Every row gives one point. Examples show where two turns around zero, p and q, send a point. Write where each new point lands after one turn and then the other. Backwards means that the second turn is done in reverse. Each puzzle has new turns, and all numbers are rounded.

Turn p:
-25 -23 => 19 -28
22 -8 => 11 21
3 30 => -29 7
Turn q:
-38 -19 => 3 42
4 15 => 11 -11
-2 10 => 10 -3
36 -6 => -24 -28
Where do these land?
p, then q backwards: 35 14 => -27 -26
q, then p: -12 11 => -2 16
q, then p: -20 11 => -9 21
p, then q: -4 -36 => -26 -25

Turn p:
10 13 31 -17 29 -28 => 0 34 -3 -3 -35 27
1 9 -6 22 -20 -29 => 14 -19 -28 -16 -14 -7
25 -9 -34 10 -1 24 => 22 0 10 18 22 -34
-9 18 -6 29 -14 20 => 6 -25 -21 17 22 3
-28 -14 23 25 32 -1 => -5 -25 20 22 -25 32
-25 17 -11 -32 -5 13 => -42 11 -8 2 16 -6
26 -35 4 -36 -20 2 => 6 24 32 -40 15 -14
Turn q:
-30 27 -24 10 13 -24 => -4 41 12 11 -8 32
-11 17 -18 37 -25 -16 => -10 18 11 38 27 16
10 5 -32 13 -10 7 => 10 -10 -6 20 12 26
-18 -31 30 -45 -4 10 => 11 -18 28 -28 -29 -39
-4 -27 21 -7 26 7 => -15 -12 5 -38 -8 -9
42 5 -6 7 -17 -12 => -8 -16 -32 31 4 -5
12 3 29 -15 17 28 => 14 -4 -19 -35 3 -22
Where do these land?
q, then p: -20 -25 32 -28 13 25 => -12 33 9 -46 -13 5
q, then p: -28 -22 18 38 0 26 => -22 27 25 14 -25 32
q, then p: 24 -24 -15 -14 18 -32 => -17 -38 7 -19 25 -14
p, then q: 0 0 -8 -10 0 -26 => 9 4 9 22 -12 -6
q, then p: 9 -24 -25 24 -3 8 => -2 -13 37 17 7 8
p, then q: -8 24 -18 15 24 4 => -16 0 9 18 26 21
p, then q: 11 36 33 -15 -20 8 => 40 7 -16 -17 -3 32
p, then q backwards: 12 35 -18 -10 -32 -14 => 31 25 31 4 18 11

Turn p:
-49 -20 -10 -10 24 -29 -3 26 -21 => -25 5 -28 7 20 13 -19 -37 42
26 8 -1 39 -13 -7 10 -17 -10 => 6 -15 4 -6 18 23 9 32 -26
-15 8 -22 -2 -20 -27 12 -35 4 => -11 36 -4 -10 11 21 28 18 8
-10 -18 -28 -8 34 26 33 8 -12 => -24 15 -16 37 -11 10 -20 -27 -25
-15 -15 -8 -37 2 -9 22 33 -18 => 12 14 -26 8 -4 9 -3 -51 10
32 32 23 9 2 15 -8 2 7 => 15 -25 39 -10 -7 -8 2 7 -19
37 -15 11 15 -19 9 -11 -34 -1 => 10 -8 -7 -11 11 -23 16 38 -32
-1 22 32 15 -23 21 -20 -23 -2 => 7 -25 26 9 3 -20 31 29 7
-20 -6 29 -15 13 -18 -4 18 34 => 18 16 15 -2 6 -18 -30 -10 37
44 25 8 5 0 14 -38 -22 8 => -6 -24 30 -34 -11 -27 12 23 -26
-29 -22 -33 -10 1 5 8 45 9 => -3 9 -34 13 -33 20 -27 -22 24
Turn q:
-10 -76 7 -85 14 -15 22 -4 -9 => -3 -40 13 -26 54 -31 10 -27 84
21 -21 -16 21 -9 -8 27 0 1 => 12 -2 7 -5 -8 -3 -42 -19 1
-15 -27 -21 2 19 1 16 17 18 => -28 -7 3 -4 -2 7 -11 -38 14
-18 7 2 13 -10 -8 20 -39 -8 => 3 2 -3 -29 -24 9 -14 28 13
-3 32 17 14 -9 9 47 0 -14 => 25 18 26 -24 -9 40 -5 10 -8
10 14 -16 15 8 -11 -14 10 -22 => 8 29 -13 24 -7 -2 -5 -2 -2
-5 25 -21 -18 -9 22 -20 18 -12 => -4 3 -14 34 21 27 12 12 -3
9 -8 -4 -5 22 54 -25 5 17 => -45 -1 10 14 37 -5 2 4 -28
18 21 17 10 -13 -5 -17 0 23 => 12 -12 7 11 -16 -10 12 10 -33
9 1 66 2 -13 -10 -21 15 -20 => 42 11 -8 -24 17 -26 40 1 -27
3 19 -18 7 18 -19 -17 -8 12 => -13 8 0 25 -30 -10 5 6 2
-19 12 -12 22 -17 -10 -18 -14 15 => -9 -11 -27 3 -31 5 -2 13 -13
Where do these land?
p, then q backwards: 27 1 13 -12 15 -11 15 -21 -37 => 9 -14 30 2 0 29 -15 34 6
p, then q: 27 1 3 55 7 48 1 9 22 => 25 14 -49 -5 33 -17 -1 -35 -28
q, then p: 9 -13 -19 -15 -2 -17 37 -5 3 => 11 4 6 -12 -6 -36 -10 27 7
q, then p: -22 -15 -2 14 15 -4 7 -14 11 => 0 19 -5 1 -10 -7 18 -3 25
q, then p: -16 -16 66 -8 -15 -15 4 2 2 => 24 41 -12 -10 11 -8 6 -40 -33
p, then q: -4 -3 28 53 -47 -6 -22 11 17 => -2 -22 17 22 26 -15 -7 -63 -23
q, then p: -4 24 4 -29 17 -10 -6 -10 15 => 33 6 1 22 7 13 -16 7 9
p, then q: 8 1 -33 -6 12 -10 -19 35 -30 => -27 -26 -20 -8 21 1 -16 25 27
p, then q backwards: -15 43 -22 -26 6 26 -1 -1 -11 => -16 19 -1 2 37 -16 8 20 38
p, then q backwards: -9 -23 -37 -24 -9 -2 -15 -6 8 => -32 -6 -5 27 16 -16 -18 -11 -14
